Each row is a point. Each copy is the shape, with its points in the same order, turned, moved and blurred by noise. Some copies are also mirrored. Which?
In the rows, zero is written as 128.

Shape (5 x 2):
[[127 105]
 [119 160]
 [107  90]
 [115 114]
 [179 172]]
Copy 1 (5 x 2):
[[148 125]
 [108 163]
 [174 122]
 [147 136]
 [ 57 135]]
Copy 1 is: mirrored
Copy 2 (5 x 2):
[[131 115]
 [150 165]
 [134  97]
 [142 125]
 [101 197]]
Copy 2 is: mirrored
Copy 3 (5 x 2):
[[121  85]
 [135 147]
 [ 97  86]
 [112 106]
 [198 135]]
Copy 3 is: only turned
Copy 4 (5 x 2):
[[151 166]
 [128 114]
 [136 185]
 [138 160]
 [181  87]]
Copy 4 is: mirrored

Shape (8 x 4):
[[150 119 145 128]
 [ 71 167 111 131]
 [143  98 123 117]
 [ 99 131 166 233]
 [157  98 105 110]
 [144 111 147 113]
 [ 74 123 122 110]
 [153 112 142 147]]
Copy 1 (8 x 4):
[[118 163 137 137]
 [192 118 147  84]
 [105 136 147 142]
 [212 159  95 193]
 [ 77 128 133 125]
 [112 158 151 136]
 [162 113 171 112]
 [119 159 123 143]]
Copy 1 is: mirrored
Copy 2 (8 x 4):
[[165 120 101 140]
 [114 141 181 134]
 [162  92 113 162]
 [ 59 121  85  88]
 [172 100 108 180]
 [176 101 107 140]
 [141 101 174 138]
 [147 110  90 142]]
Copy 2 is: mirrored
Copy 3 (8 x 4):
[[147 131  96 151]
 [101 114 173 101]
 [155 122 115 172]
 [191 190 139  63]
 [138 123 115 189]
 [148 116 102 154]
 [133  90 158 127]
 [158 147  93 149]]
Copy 3 is: only turned

Shape (12 x 8):
[[131 126 171 115 122 152  72  86]
 [ 92 102  80 126 122  61 110 165]
 [164  56 147 129 149 154 126 112]
 [171 167 123 121 194 127  85 152]
 [145  54 138 174 121  98 145 161]
 [148 140 105 116 139 148 165 168]
 [187 156  81 123 143 143  95 133]
 [105 125 131 124 124 109 116 132]
 [ 60 116 195 139 121 127 127 105]
 [125 132 158 111 158  85 141  91]
 [164  97 165 100 121 144 101 126]
 [ 95 134  97 100 131 132  94 114]]
Copy 1 (12 x 8):
[[137 115 172 171 105 108  70 146]
 [125 117  39 169 148 171 136 131]
 [143 132 169 207 127  89 139  99]
 [ 76 101 138 141 164  80 138 175]
 [164 172  85 195 154  90 135  94]
 [132 153 124 140 133 116 188 164]
 [ 60 134 133 152 120 107 152 155]
 [141 127 107 150 129 134 105 143]
 [217 120 144 141 139 137  71 132]
 [154  68 124 130 120 111 126 118]
 [136 129 146 204 105  88 110 149]
 [116 108 129 156 120 173 126 160]]
Copy 1 is: mirrored
Copy 2 (12 x 8):
[[181 144 126 158 161  86 104 105]
 [ 66  98 128 138 173 145 191 125]
 [184  94 107 149 144 118 119 192]
 [ 84 178 120 205 131 115  96 166]
 [153 123  86 118 146 158 194 187]
 [ 90 121  77 133  96 137 107 154]
 [100 140  94 192 157 145  72 138]
 [125 126 127 135 150 119 151 114]
 [174 151 159  87 120  89 161 104]
 [114 145 149 100 167  86 117 150]
 [168 119  90 162 154  80 120 151]
 [110 103 150 164 147 116 112 105]]
Copy 2 is: only turned
Copy 3 (12 x 8):
[[199 103 141 108 121 165 121  83]
 [116 150  53 132 114 130  95 172]
 [132 133 152 103 192 164 125  97]
 [136  55 124 186 139 155  73 111]
 [ 82 143 103  84 172 106 114 110]
 [104 108 135 178 142 123 152 136]
 [161  82  95 195 167 141 121 108]
 [143 135 110 127 104 138 117 126]
 [152 153 166  80  71 124 115 103]
 [121 149 129 141  92 173 101  79]
 [148  95 133 104 149 175 142 100]
 [184 135 111 152 114 151 114 150]]
Copy 3 is: mirrored

Shape (15 x 11):
[[ 63 122 145 166 135 127 147 112 137 121 171]
 [141 145 114 109 174 137 152 126 106  96 110]
 [150 102  84  97  90 151 172 153 118 144  78]
 [131 132 147 139 115 168 150 170 105  60 109]
 [161 152 144 132 121 122 132 127 153  88 127]
 [145 157 127  95 159 145  87 152 121  87 151]
 [123  63 121 135 115 138 140 146 118 160  94]
 [108 175 169 159 165 153 108 132 174 144 197]
 [ 95 101 114 163 162 145 105  91 173 119 129]
 [111  79 164 133 174  95 120  97 168 152 173]
 [143 123  85 123 107 145 176 120 102 140 116]
 [124  55 117 158  61 172 129  88  98 150 136]
 [164 173 122 158 129 115 138 179  79 104  91]
 [ 36 148 159 133 157  80 100 100 160 117 132]
 [ 62 110 109 169 134 102 119 127 162 104 184]]
Copy 1 (15 x 11):
[[127 185 152 124 127 121 122 163 126 111 144]
 [117  97 167 171 159 101 172 133 149 125 125]
 [137  51 101 139 179 157 124 151 158 148  94]
 [113 118 118 137 176  85 137 106 173 160 160]
 [154 122 119 184 129  88 128 110 143 127 136]
 [119 105 188 176 103  90 144  94 146 160 137]
 [143  78 105  87 128 155 133 150 146 113 130]
 [117 189 175 155  58 111 111 116 174 100 126]
 [109 126 129 115  81  82 138 177 118  81 112]
 [171 144 168 112  89 124 131 124 103  54 120]
 [140  86 131 159 170 148 112 178 154 137 126]
 [125  77 103 101 139 150  64 177 114 109 178]
 [156 105 129 177 154 114 170 138 198 173 166]
 [111 201 148 133  79 125 190 142  85 122 126]
 [140 190 159 109 109  87 114 174 103 131 120]]
Copy 1 is: mirrored
Copy 2 (15 x 11):
[[151 126 138 126 174 133 122 171 129 191 149]
 [141 169 147 132 171 178 156 103 118 121 108]
 [ 95 135 105 125 167 150 141 138  89  35 142]
 [ 90 182 164 150 164 192 119 163 125 121 101]
 [133 155 136 172 137 141 142 136 153 121 104]
 [116 189 166 119 104 144 143  99 136 148 117]
 [ 93 116  83 135 155 156 116 135  85 116 165]
 [143 158 135 130 154  74 102 117 171 203 104]
 [118 151 121 165 174 121 145 113 145 183 189]
 [170 112 110 173 128 103 103 101 105 193 162]
 [120 118 143 114 176 146 147 136 120  74 142]
 [ 52  74 129 139 160 121 149 168  93 125 181]
 [103 148 119 116 145 198 127 122 173 108  80]
 [202 154  94 137 131 139 154 163 145 214 171]
 [159 141 153 141 143 131  96 154 159 185 195]]
Copy 2 is: only turned
Copy 3 (15 x 11):
[[137 128 135  78  93 135 109  66 168 132 135]
 [109 137 130 111 103  79 132 157 116 102 153]
 [113 171  86 127 137 112 150 192 138 186 132]
 [108 178 111 147  63 136 102 153 130 112 123]
 [146 135 114 133 111 121 132 135 117  91  92]
 [109 112 141 169 108  74 101 135 139  91 117]
 [123 156 129  99 152 143  98 166 148 182 142]
 [144  78 100 105 110  96  61  60 151  93 103]
 [113 135 139  70 160 132 105 104 178  91 127]
 [179 108 176  63 152 100  87 100 155 128 111]
 [134 145  89 120 124 113 158 158 142 158 165]
 [166 183 112 135 165 173 114 121 187 171 177]
 [103 102 107 153  82 149 126 178  84 121 143]
 [ 95 112 185  72 123 120 121  43 127 124 100]
 [127 102 159  81  99 144 127  82 203 123 108]]
Copy 3 is: mirrored
